Each row is a point. Each copy is the shape, with its points in the same order, turned, moved and blurred by noise. Say if it was mirrored as well.
In the rows, 128 means zero.

Shape, 8 rows:
[[ 93 130 163]
 [130  91 115]
 [113 136 106]
 [199 192 192]
 [161 179 151]
 [144  96 105]
 [129 186 169]
 [120 125 114]]
Copy 1 (8 x 3):
[[ 81 127 171]
 [144  96 144]
 [104 122 109]
 [126 244 168]
 [114 197 130]
 [155 111 126]
 [ 83 194 157]
 [116 120 132]]
Copy 1 is: only turned
Copy 2, 8 rows:
[[108 147 170]
 [107 114 108]
 [132 154 110]
 [227 102 180]
 [194 134 149]
 [121 114  95]
 [172 149 178]
 [124 145 111]]
Copy 2 is: only turned
Copy 3, 8 rows:
[[ 87 137 134]
 [108  68 127]
 [113 103  91]
 [207 169 159]
 [171 147 119]
 [125  62 120]
 [143 172 122]
 [112  95 105]]
Copy 3 is: only turned
Copy 4 (8 x 3):
[[100 110 154]
 [162 142 147]
 [127 137 108]
 [141   7 105]
 [128  60  92]
 [174 140 141]
 [ 90  64 105]
 [137 135 121]]
Copy 4 is: mirrored

Shape:
[[159 136 147  94]
 [157  97  80 191]
 [129  68  91 141]
 [119  74 144  60]
 [ 97 102 116 181]
 [162 189 102  89]
 [128 170 150 150]
 [211  99 142  79]
 [139 193 130 126]]
Copy 1, 9 rows:
[[141 155 154  95]
 [ 72  73 137 159]
 [118  71 108 118]
 [180 112 108  67]
 [139  79 127 180]
 [109 200 127 120]
 [143 153 167 169]
 [109 138 175  48]
 [129 186 157 157]]
Copy 1 is: mirrored
Copy 2, 9 rows:
[[126 119  83 120]
 [165 149 212 114]
 [149  96 198  79]
 [122  57 101  63]
 [110 100 204 124]
 [ 98 186  89 109]
 [ 93 118 132 164]
 [185 105  87 106]
 [ 94 160 121 151]]
Copy 2 is: mirrored

Shape, 10 rows:
[[ 59  99  94  27 117  84]
 [ 94 137 146 130 105 102]
 [102 119  97 119  88 169]
 [116 142  85  83 104 189]
 [169 137 109 137 121 117]
 [111 113 127 112 124  94]
 [102 107 128 168 140 114]
 [129 116 208 143 138 105]
 [147 103 151  96 148 104]
 [142 109  94 137  78 148]]
Copy 1:
[[ 30 122 211  96 111  79]
 [ 89 115 119 138  92 126]
 [ 82 120 156 149 145 183]
 [ 75 162 181 116 158 181]
 [145 150 143 164 131 124]
 [ 92 113 144 141 118  99]
 [ 86  94 102 173 137 112]
 [141  83  84 109 107 113]
 [135 107 150 110 139  85]
 [110 116 176 176 141 165]]
Copy 1 is: mirrored
Copy 2:
[[119 141  89   7 132  91]
 [ 97 124 138 123 126 117]
 [121 120 119  99  93 182]
 [144 158 106  84 113 197]
 [176 126 127 153 121 129]
 [134 118 125 103 137 104]
 [101  75 110 148 141 121]
 [110 106 185 150 180 102]
 [160 115 146 117 168 107]
 [157  97 135 125  85 164]]
Copy 2 is: only turned

Shape (13 x 8):
[[167  99 112 142 108 141 106 171]
 [ 70  90  85 159 152 103 141 151]
 [ 65 180 172  88 149 167 107 110]
 [ 66 152 187 160 131 130  89 125]
 [143 101  82 150  73 164  71 166]
 [102 137 157 141 169 141 130  84]
 [171 157 175 134 111 161 152 107]
 [117 151 115 168 102 103 103 167]
 [152 173 117 140 158 105  97  80]
 [ 69 103  97  81 156 147 118 109]
 [130 137  91  85 150 149  90 137]
 [ 78 154 167 122 102  68  57 147]
 [174 173  81  99 101  67 123  82]]
Copy 1 (13 x 8):
[[169 110 143 142 143 145 116 185]
 [130  72  83 203 137  78 108 186]
 [ 37 142 134 184 144 115 151 101]
 [ 62  99 158 201 111 136  90 123]
 [165 141 111 128  95 151  95 193]
 [ 85  89 120 191 182 117 107 103]
 [125  83 152 147 165 177 143  88]
 [157 103 153 193  94 120 109 155]
 [147 133 144 173 168  89  93  82]
 [ 77 120  76 150 158  70 131 154]
 [130 160 118 146 161  97 140 151]
 [ 85 113 202 180  84  72  93 145]
 [193 106 152 125 137  56 135  77]]
Copy 1 is: only turned
Copy 2:
[[ 82  73 129 123 148 163 143 110]
 [ 98 111 132 190 120 145 166 195]
 [123 178 191 130 127 115  52 155]
 [ 76 162 215 152 169 124 106 160]
 [ 33  56 114 145 146 152 106 115]
 [150 146 175 163 168  99 115 147]
 [133 145 157 135 170 142 116  59]
 [ 56 138 132 140 168 163 142 153]
 [132 148 112 122 209  99 114 149]
 [120 115 134 160  88  87 104 177]
 [117  99 110 110 129 130  82 158]
 [ 30 173 175  98 159 110 132 177]
 [109 165  48 102 174  94 142 123]]
Copy 2 is: mirrored
Copy 3, 13 rows:
[[102  86 156 141 154 141 102 191]
 [ 61 148 111 130 196 139 120 120]
 [174 153 105  54 114 162  88  96]
 [136 171 116 129 126 179  52 104]
 [ 95  39 116 143 146 167  88 182]
 [163 165 124 123 142 138 124 102]
 [158 141 167 130  78 148 137 167]
 [ 85 138 109 146 132 142  71 174]
 [172 141  97 149 130  82 107 148]
 [122 107 108  69 175 126 125  86]
 [147  89 109  80 166 111 100 157]
 [104 140 117 123 109 116   7 112]
 [116 109  95 137  88  37 127 157]]
Copy 3 is: only turned

Shape, 15 rows:
[[139  73  96 150 161 112 168 169 162]
 [130 153  97 159 141 168 126 155 135]
 [106  79 128 152 178  98  86 138 139]
 [ 99 115 149 187  84 119 144 168  94]
 [ 92  85 117 126 110 167 176 115 168]
 [124 137 143 203 234 139 104 143 151]
 [ 48 129 142 124 119 117 149 149 117]
 [154 131  42  83 180 135 147 129 119]
 [ 96 117  60 122  83 141 117 101 140]
 [ 73  84 193  92 131 116  93 131 111]
 [123  86 182 124 154 137 168 101 101]
 [193 173 122  38 124 127  84 106 139]
 [180 129 142 100 169  94 150  61 172]
 [208 131 173  76 217  82 178 102 162]
 [159 102  92 118 164  92 103 191 187]]
Copy 1:
[[194  70 202 121 104 134 127 130 112]
 [133 113 167 130 164 198 140 124 112]
 [162  82 141 158  71 163 157  94  79]
 [174 107 109 170 126 186  96 136 181]
 [144  55 161  63 132 157 119  98 146]
 [169 118 168 172 146 173 193  55  55]
 [121  91 127 153  97 146 127 120 174]
 [117 140 209  98 133 103 120 162  70]
 [109  80 127  93 129 161 129 183 117]
 [110  99 123 145  32 176  93  86 139]
 [152 108 133 115  90 131  91  49 130]
 [ 95 214 175  76  69 161 138 153  93]
 [169 156 154  60  75 110 180  94  89]
 [184 184 209  94  66  74 158  59 101]
 [182 119 220 128  83 179 154 163  82]]
Copy 1 is: mirrored
Copy 2, 15 rows:
[[115 121 156 170 105 104 200 114 143]
 [164 126 143 108  85 120 145  75 115]
 [103 133 177 142 153 101 125 124  97]
 [135 175 149 130  50 147 162 148  76]
 [ 96 122 125 152  76 178 146  76 143]
 [187 152 183 109 192 113 162  83 116]
 [ 91 196 131 106  80 140 133 129 133]
 [134  93  79 133  99  41 137  79 161]
 [100 121  89 151  53 130  81  60 111]
 [ 69 139 141 103 133 156  89 173 118]
 [123 135  97 139 143 172 165 163 129]
 [170  67 109 131  91  91  27 150 181]
 [164  99 119 196 156 128 108 128 194]
 [176 100 139 176 184 105 145 175 228]
 [121  85 203 155  96  60 137 117 131]]
Copy 2 is: mirrored

Shape (17 x 11):
[[ 93  92 160 193 173 183  76  92 125 103 140]
 [167 160  98  88 171 165 143 165 132 167 111]
 [141  89 122  85 111 186 107  97 117  71 125]
 [105 106 119  87 158 165  87 100 165 111  99]
 [120 179 189 161  64 190 126 171  70  51 144]
 [131 185  95 164 163 115 119  58 103 166 126]
 [177 121  90 137 132 182 101  83 140  93 122]
 [185 176 195  99 176 163 154 144 122 172 165]
 [105  78  95 142  91 166 107 110  77 135 101]
 [ 71  68 154  92 141 114  70 162 170 127  89]
 [ 79 105 172 104  62  88 124 122 127 140  94]
 [131  96 101  92 164  90 114 105  97 134  94]
 [ 67 187  93 189  92  89 160 125  94  87 109]
 [110  80 139  94  88  89 137  60  94  66 181]
 [152 119 166 125 113 102 148  73 150  97  66]
 [ 88 164 174  98 162 105  60 155  83  73 100]
 [143  91 103 170 165 127  56  71 112 147 182]]
Copy 1:
[[226  94  68 123 175 138 105 108 159 117 143]
 [128 109 130 126  40 162 129 160 139 102 135]
 [176 180 123 116 113  62 113 110 145 107 143]
 [173 135  61 129  88  94 116 139 138 143 168]
 [112 183 130 148 224 148 132 129 171  49 118]
 [165 111 146 154 100 192 135  71 114 137 209]
 [194 163 144 123  94 125  85 112 126 142 147]
 [114  93 135  76  88 196 100 149 146  43 178]
 [152 141 123 130 140  99 157  61 122 136 103]
 [120  74  24 143 124  65 113 144 120 150 136]
 [ 61 120  70 110 165  89 150 100 108 156 174]
 [150  84 131 141  87  80 150 110  97 128 180]
 [109 126 163 200 194 160 190 111 148 182 168]
 [134 117 156 103 179  37 136  91 165 126 219]
 [151 139 126 100 151 108 129 155  65 162 201]
 [123 116  79 215 161 103 133 144 113  54 185]
 [187  65 124 130 117 119  69  41 148 133 171]]
Copy 1 is: only turned
Copy 2:
[[ 72  99 180 130 110 128 157  96 176 133 198]
 [ 68 108  81 103 103  98 109 154 122 132  53]
 [ 81 150  88  88 159 109 180 101 187  86 142]
 [ 87 134 119 113 108  94 136  90 221 116 114]
 [ 89 162 155 140 165 222 205 130  92  63 127]
 [ 91 144  86 140 109 143  73 130 139 198 161]
 [ 53 109  77 123 177 119 130 101 184 124 149]
 [ 78  85 104  59  96 158 165 157  93 180  81]
 [106 156 101 154 131  80 141 105 132  91 176]
 [158 113 171 113  74  77 150  71 195  84  96]
 [202 173 119 138 113 107 163  74 136 126 104]
 [123 152  99  82 111  79  77  76 143 122 135]
 [124 213 161 178 173 162  74 108 109 127 125]
 [174 193 111  54 186 130 148  99 168 124 174]
 [124 144 104 110 160 122 145  13 144 164 107]
 [120 152 153  87  61 189 114  73 151  70 118]
 [120  74 115 104 127 113  97 131 179 146 218]]
Copy 2 is: only turned
